Each row of a before or after table is a point. The points were changed in one or more steps. Then noise was added and the rows were shuffled. The steps act on columns, c1 being the first. What was done? A step turns or swaps two columns, mirrors them in a line or flattens them onto one, adds a multiple of one to another, or multiplies or shifts one. Angles are multiples of 10 degrees, from the lower column toward the higher: turns from -170 to 170, lines from 10 to 170 but not 90. Use the fewest steps. Two steps may share a column if one is a turn and the other turns, adds or multiplies; they go together, in the order done. Otherwise the lowest column goes first.

Before (14 x 2)
[[ 19 -10]
 [ 41   8]
 [ 39 -71]
 [  5   5]
 [ 42 -10]
 [-23 -84]
 [ 16 -17]
 [ 34 -66]
 [-87 -30]
 [-20  -9]
 [-64 -68]
 [ 43   9]
 [ -8  -3]
 [  8  19]]
After (14 x 2)
[[  5  54]
 [-66 -13]
 [ 37 -21]
 [-87  23]
 [ 47  59]
 [ 15  71]
 [-21  47]
 [ 18  40]
 [ 35 -18]
 [ 37  56]
 [ 46  36]
 [-22 -38]
 [ 20  38]
 [ -6  44]]
Steps: shift c2 by 50

Before (10 x 4)
[[ 22  -3 -17 -13]
 [  2 -23  21   2]
 [  9  22  31 -21]
 [  0 -31  24 -17]
 [  8 -11 -21 -12]
 [ 44 -20  17  -4]
 [-37  -6 -38  11]
 [ 16  14 -19  -2]
 [ -7 -48  -1  -9]
 [ 23  -1 -14   5]]
After (10 x 4)
[[ -8 -46   0  -3]
 [  2 -23  54   1]
 [ -2 -31  60  -6]
 [  9  23  78  -7]
 [ 21  -5 -43  -8]
 [  9 -10 -52  -3]
 [-38  -5 -96   6]
 [ 20   0 -33   3]
 [ 14  13 -49  -1]
 [ 44 -20  44  -3]]
Steps: multiply c3 by 2.5; multiply c4 by 0.4

Before (12 x 6)
[[  7   3  61  -5 -11  59]
 [  4  11  -1  14  -1 -27]
 [  1 -13   1 -12  13 -24]
 [ 19  12 -28   9  28 -13]
 [-13  16  -5 -12  15 -14]
 [ 19  -6  -1  13  31  41]
 [ 14  11 -24 -13  15   6]
 [  8  33  -4 -37  -3 -14]
 [ 22  34 -27   2  33 -24]
 [ -1   3 -28 -10  -1   1]
 [-10  27 -22  -1   5 -15]
 [-37  60  73 -20  25   6]]
After (12 x 6)
[[ 48   1  79  -5 -21  36]
 [-18  42  -2 -36 -58   1]
 [-26  16   1  14  20  -9]
 [-20  16 -35   9  43  11]
 [ 28  -8   0  13  50  36]
 [-33  45 -36   2  36   6]
 [ -2  14 -32 -15  -6  15]
 [ 22  76  96 -20  -5 -29]
 [-10  36 -27  -1   5 -15]
 [ -5  21  -8 -12  -4 -18]
 [-22 -16   2 -12  -4 -13]
 [  1   5 -36  -8 -15  -1]]
Steps: mirror c1 and c6 in the line at 60 degrees; multiply c2 by 1.3; multiply c3 by 1.3; add 1.5 times c4 to c5

Before (9 x 8)
[[-51  25 -41  91 -23 -14  38 -18]
 [-45  44 -20 -40 -53 -32  32 -33]
 [ -4  22  24  16  62 -43 -86  -7]
 [ 46  61 -19 -14  31 -22  25  36]
 [  8  61 -56  17  12 -23 -31  14]
 [ 14 -10 -45   4 -68  38  21 -10]
 [ 25  17   0  40 -95 -44 -36   0]
 [ 62  -8 -54  53 -70 -39 -19 -57]
 [-29  -9 -20  -3  -9 -35  -4  48]]
After (9 x 8)
[[-82  -7  11  53 -68 -39 -59 -13]
 [ 22  -9  23  -6  -4 -33  39  28]
 [ 26  19  43  88 -25 -14   2 -41]
 [-24  22  -6  42 -90 -47 -17  26]
 [ 26  36  30 -41 -56 -32 -17 -38]
 [-35  60  33  16  13 -26  -7  34]
 [ 20  22 -19  16  64 -41 -49  70]
 [-29 -11  24   6 -65  37   5 -23]
 [-51  64  -6 -20  27 -20  44  -4]]
Steps: turn c1 and c3 by -150 degrees; multiply c3 by 0.7; turn c7 and c8 by -60 degrees

Before (13 x 9)
[[  0  29 -19  -7   3  23 -30 -15 -34]
 [ 10   1   4  -9  48 -25  -4 -11 -16]
 [-53  52  59  35 -24 -80 -53  33  36]
 [  1  10 -21 -18   5 -19  19  16  -6]
 [-27  16  18  63 -23   5  23  31  10]
 [ -6   0 -12 -18  20   2   9   3 -63]
 [-26  -4   1  54 -45  -1   9  29  -6]
 [-53 -24  30  20 -20  14   1  29  24]
 [ 25  13  18 -48   1  -7   6 -25 -40]
 [  9  -2   7  13   4 -30 -12 -23 -32]
 [-52  -5  40  28 -24   4  -6  67 -11]
 [  7 -31 -17  -5  -9 -10  -4  18 -14]
 [ 18  33  48  17   5 -42 -44  31  13]]
After (13 x 9)
[[-52  -5  40  95 -14   3  11  67   7]
 [  8   2   4 -20  60 -23   9 -11  12]
 [  0  28 -19 -22  14  23  42 -14  14]
 [-53 -24  30  50  -9  16 -13  28 -19]
 [-26  -5   2  83 -34   0  -7  30  10]
 [  9 -32 -17  14   2 -10   9  19  12]
 [ 25  11  18 -73   9  -6  15 -25  36]
 [  7  -2   6  -8  13 -31  28 -23  20]
 [-52  51  58  68 -14 -79  29  33 -57]
 [ 18  33  49  49  14 -41  32  31 -34]
 [-26  15  19  95 -12   5 -25  31   4]
 [ -5  -1 -13 -15  31   1  25   3  59]
 [  0  12 -20  -2  16 -18 -15  15  14]]
Steps: add 1 times c8 to c4; shift c5 by 10; turn c7 and c9 by 150 degrees

Before (14 x 11)
[[-41  72  11   3  27  -7   5  -6 -24 -34  42]
 [ -6 -22 -46  -3   0   6 -11   1  41 -28   7]
 [ 16 -14  11  35 -15  43  15  18  63   4  41]
 [ 17 -16   6  33 -73  58 -31  22  -4  30 -33]
 [ 34 -41  -9  -6 -65  25  -1  30  25  21  48]
 [  5  -1  51 -27 -14  47 -41 -14 -33  60 -50]
 [-40  65  42 -37 -18 -37  -5 -27  -7 -33   1]
 [ 17  -7  95 -16 -29  25 -34 -43 -20  52 -85]
 [ 45  50  22  26 -58  18 -33  49  49  47 -39]
 [-37  33  16 -23  27 -43  27 -14 -31  26 -10]
 [-29  44  13 -29 -14   9  49 -55 -25   3 -33]
 [-36 -10  -4 -17  18  -4  60  44  -1 -71  29]
 [ 15  25 -20  29  14 -45  37  -1 -11 -67  44]
 [-58  -1   1  40 -16 -30  21  12  15 -23  38]]
After (14 x 11)
[[-52  68  10   2  26  -7   5  -6 -24   1  42]
 [ 55 -11  51 -26 -15  48 -41 -15 -34   2 -50]
 [-50   7   0  40 -16 -30  21  12  13  49  38]
 [-26 -22 -46  -3   1   7 -12   1  41  20   7]
 [ 63  85  22  27 -58  18 -33  49  49  19 -39]
 [ 12  -2  10  35 -15  43  16  18  64  33  41]
 [-79  20  -4 -17  18  -3  59  45   0  -5  29]
 [ 35 -21  -8  -6 -64  24   0  31  24  -1  47]
 [-48  47  43 -37 -20 -37  -5 -27  -7  14   0]
 [-11   6  13 -29 -15   9  49 -55 -25   9 -33]
 [ 54 -37  94 -17 -31  26 -33 -43 -20  -4 -85]
 [  4  23  17 -23  26 -43  27 -13 -32  22 -10]
 [-51  24 -20  30  14 -45  37  -2 -11 -54  44]
 [ 34   0   6  32 -73  58 -32  21  -5  -2 -33]]
Steps: turn c1 and c10 by -60 degrees; add 0.7 times c9 to c10; add 0.7 times c8 to c2
